Each row of a before or after table is a point. The points were changed in one or more steps. Then noise was added and the rows were shuffled. The steps act on how far a point lies along the listed directions, d1 being the first. Write out the steps. A step turns or swaps two directions, mirrors them in a line or flattens them onto one, adds a multiple of one to another, or multiplies one. Angles are multiples of 10 degrees, from the lower direction toward the higher: turns from -170 to 170, lines from 10 to 170 but not 90. Use the fewest steps. Two steps may share a direction if one is a turn and the other turns, adds or multiplies; they go together, in the order done. Otherwise the lowest direction goes first.
In the rows, 128 means zero.

Directions:
(1): [171 156]
(2): [100 171]
Before (9 x 2)
[[135 187]
 [ 90 175]
 [ 98 191]
 [ 96 160]
 [142 103]
 [114  93]
 [180 129]
 [121 184]
 [169 141]]
After (9 x 2)
[[185 160]
 [148 189]
 [162 182]
 [176 171]
 [171 145]
 [128  94]
 [ 95 150]
 [ 99 112]
 [ 80 150]]
Steps: swap d1 and d2

Directions:
(1): [142 141 109 178  64 101]
(2): [158  76 183 158 122 149]
(3): [121 105 121 161 176  65]
(4): [177 103  65 135 145 156]
Before (12 x 6)
[[ 73 180 170 138 124  36]
 [103 186  69  59  92 174]
 [183  72 151 163 133 188]
 [138 133  62 111 143 179]
 [111 123 141 128 158  85]
 [167  96 115 132 119 118]
 [115 143 171 104  87 141]
 [216  93  67 174 137 134]
 [156 108 136 136 126 140]
 [152 126 103 174 110  92]
 [170 112  95 123 110 214]
 [151 101 150 149 111 135]]
After (12 x 6)
[[212  75  96 145 186 146]
 [160  89 124 121 138 121]
 [138 103 128 127 189 112]
 [180  72 168 167 124 180]
 [115 136 129 154 126  79]
 [174 104 109 115 115 216]
 [106 174  60  57 106 187]
 [108 145 168  90 105 138]
 [148 106 146 134 127 140]
 [ 66 175 158 118 154  40]
 [140  98 165 133 135 137]
 [154 130  59 130 122 184]]
Steps: mirror d1 and d3 in the line at 80 degrees; turn d2 and d4 by -10 degrees

Directions:
(1): [144 107 116  70 127 103 203 113  92]
(2): [134 180  86 145 101  79 145  88 174]
(3): [106 151 113 140 193  78 102 119  72]
(4): [101  98 139 144 166  88 163 181 182]
(5): [ 51 167 138  77 142 160 134 113 148]
(6): [110 130 210 170 115 114 157  84 114]
Before (13 x 9)
[[157 166  80 128 158  43 135 104  99]
 [122 140 129 171 149  22 142 115 135]
 [110 148 157 187 181 103 109 107  80]
 [ 70 143 159 112 112 119 141 129 154]
 [161 131  77 134  86 138  96 138 146]
 [132  94 161 149 137 100 161 164 136]
 [100 178 108  98 134 167 112 147 189]
 [133  91  71 165 198  94  67 174 100]
 [177  91 171 129  97 124 165 136 115]
 [ 83 199 123 147 113 115 114  84 154]
 [169 139  72 165  94 115 104 172 192]
 [108 138  99 114 126 158 103 104 139]
 [105 148 189 153 124 151 118 119 167]]
After (13 x 9)
[[123 147 188 195 113 168  83 125 175]
 [117 162 123 140 109 177 101 169 224]
 [ 73 174 144 141 146  43 140  87 139]
 [ 91 191  81  66 168  58 174  87 108]
 [ 60 125  93 161 218 110  55 174 124]
 [196  89 152 118 124  89 178 122  69]
 [141 141  65 156 117 122  79 158 144]
 [ 95 133 171 117  80 129 145 132 166]
 [ 69 195 127 149  85 153  94  92 193]
 [127  91 162 150 147  84 162 150 107]
 [141 166  80 202 134  93  67 175 180]
 [119 130  94 125 113 175  99 116 161]
 [ 73 175 159 163 173 143  94  97 105]]
Steps: multiply d1 by 2; turn d3 and d5 by 50 degrees; add 0.3 times d2 to d5; turn d4 and d6 by 20 degrees

Directions:
(1): [180 118  54 147  86 129 104  87  88 146  98 148]
(2): [192  72 139 139 155 131 188 162 129 180 143 139]
(3): [180 173 157 133 143 136 173  97 130  61 110 176]
(4): [125 137  67  67 150 131 126 143 136 116 198 180]
(5): [112  85 149 112  61  64 149 155  92  91 133 156]
(6): [ 96 143 156 149 142  87 115  93 141 191 122 207]
Before (13 x 12)
[[135 138  67 128  76 149  73  91  88 112  96 104]
 [ 52 160  81 114 161  90  70 104 124 173 140 141]
 [117  72 164 144  89  89 131 136 100 120 119 151]
 [ 99 175 153 132  94 113 113 106 114  59  89 144]
 [ 64 180 108 108 150 161 106 170 148  79 186  89]
 [107 153  89 103 114 118 119  90 148 107 150 207]
 [ 62 155 200 125 142 104 151 132 151 123 103 113]
 [115 102 181 121  91 124 173 213 157  80 145  89]
 [ 93 138 102 110 102  68  96  90 117 125 119 157]
 [127 144 102  70 129 107  98 146 125  86 181 137]
 [ 63 110 117  53 116  86 121 192 152  91 209 183]
 [142 139  48 108  67 172  83 102 106  69 111  83]
 [ 18 142 125 105 123  93  76 155 123 156 162 118]]
After (13 x 12)
[[163  66 114 162 104 123 146 129 130 195 105 125]
 [128 130 218 182 149 119 204 174 145 134 132 131]
 [189  99 167 137 168 118 147 161 132 169 140 105]
 [177 115 129 140  96 168 134 134 101  84  89  56]
 [ 88 107 150 173 103 129  95 139 120 171  75  79]
 [109 145  95 149 160 167  66  95 144 155 125 123]
 [162 107 154 161 214 161 160 150 187 226 136 149]
 [174  98 148 141  99 178 162 152 128  80  95  36]
 [174 120 107 162 146 125 130  90 122 169  76  93]
 [173 170 175 191 179 142 162  93 135 173  82 159]
 [ 62 178 160 125 161 162 111 166 209 144 160 121]
 [198 130 133 182 151  94 169  85 100 142  60 156]
 [ 65 154 167 144 131  99 123  91 143 161  95 145]]
Steps: turn d1 and d6 by -50 degrees; mirror d2 and d4 in the line at 50 degrees; turn d3 and d5 by 150 degrees

Directions:
(1): [103 120 119 160 149  88 125  85 140 168 174 118  79 138 123 100 223  70
 138 164]
(2): [ 80 206 142 123 122  69 189 117  97  74  91 161  89 129 130 102 142 145
  95 101]
(3): [ 99 161 157 123 106 124 103 172 158  86 220 168 124  83 126  95  81  93
 156 158]
(4): [140 101  66  51 146 157 148  96 142 115  90 173  88 106 113 109 100  49
 134 119]
Before (13 x 20)
[[179  57  78  80 137 204 109 104 142 157  81 123 153 116 132 152  70 116
  154 100]
 [130 147 120  86 115 156 146 147 107  88 103 162 134 101 128 132  47 126
  119  94]
 [135 109 109 149 151 104 126  87 131 164 108  92 104 160 106 123 183 119
  134 132]
 [162 104  77  72 146 174 141 128 150 128  61 135 125 115 123 138 113 106
  103 102]
 [136 136 131 103 130 152 116 143 148 109 150 149 143 105 137 125  65 111
  139 134]
 [137 127 121 117 158 123 130 107 142 137 135 141 114 114 130 114 139  90
  139 122]
 [111 136 149 154 134 118 135 122 140 125 151 117 118 126 139 116 143 133
  129 147]
 [159  86  96  79 141 173 118 124 153 114 123 141 149  88 122 121  57  89
  163 133]
 [125 138 125 137 128 111 155 116 120 119  86 139  99 142 149 131 163 129
  116 115]
 [112 124 132 145 132 121 127 121 101 144 111 105 118 144 134 133 182 133
  125 126]
 [110 137 158 171 121 128 113 147 142 137 169 126 154 120 133 120 126 139
  135 155]
 [157  90 110 101 118 175 104 131 145 110 111 133 162 140 117 147  76 136
  140 127]
 [183  63  94  92 129 195  99 143 145 142  68 126 148 147 121 160  80 161
  128 102]]
After (13 x 20)
[[155 121  50  19 150 172 176 112 142  91  14 172  93 103 120 123  85  80
   88  78]
 [113 128 161 175 134 119 120 123 145 139 167 104 125 128 141 124 161 140
  133 154]
 [118 126 171 197 117 133  86 156 141 156 190 104 172 126 134 133 138 157
  149 165]
 [156 103  65  22 144 172 160 105 146  77  76 185 112  70 117 107  26  52
  154 105]
 [135 144 122  77 129 158 132 139 146  93 125 167 141 100 136 124  47 104
  133 123]
 [134 162 112  57 109 167 164 158 101  60  71 180 132  90 127 132   8 133
  106  74]
 [126 137 104 104 165 114 147  91 143 130 129 159  93 111 127  98 144  71
  136 119]
 [129  99 109 158 158  96 127  72 132 178 119  87  91 159 103 116 211  99
  140 141]
 [171  74  44  15 145 209 153  91 133 110  27 174 118  94 122 135  29  84
  140  74]
 [158  96  93  70 116 188 121 133 141  87  78 154 152 130 117 147  45 129
  130 108]
 [123 140 131 144 127 107 156 114 121 124  93 137  96 144 150 133 172 129
  118 117]
 [188  72  74  47 126 212 119 137 138 111  25 158 137 137 117 153  40 152
  122  81]
 [107 121 140 164 132 117 115 121 101 161 129  89 128 150 136 135 198 134
  127 134]]
Steps: multiply d1 by 1.6; multiply d4 by 2; turn d2 and d4 by -20 degrees
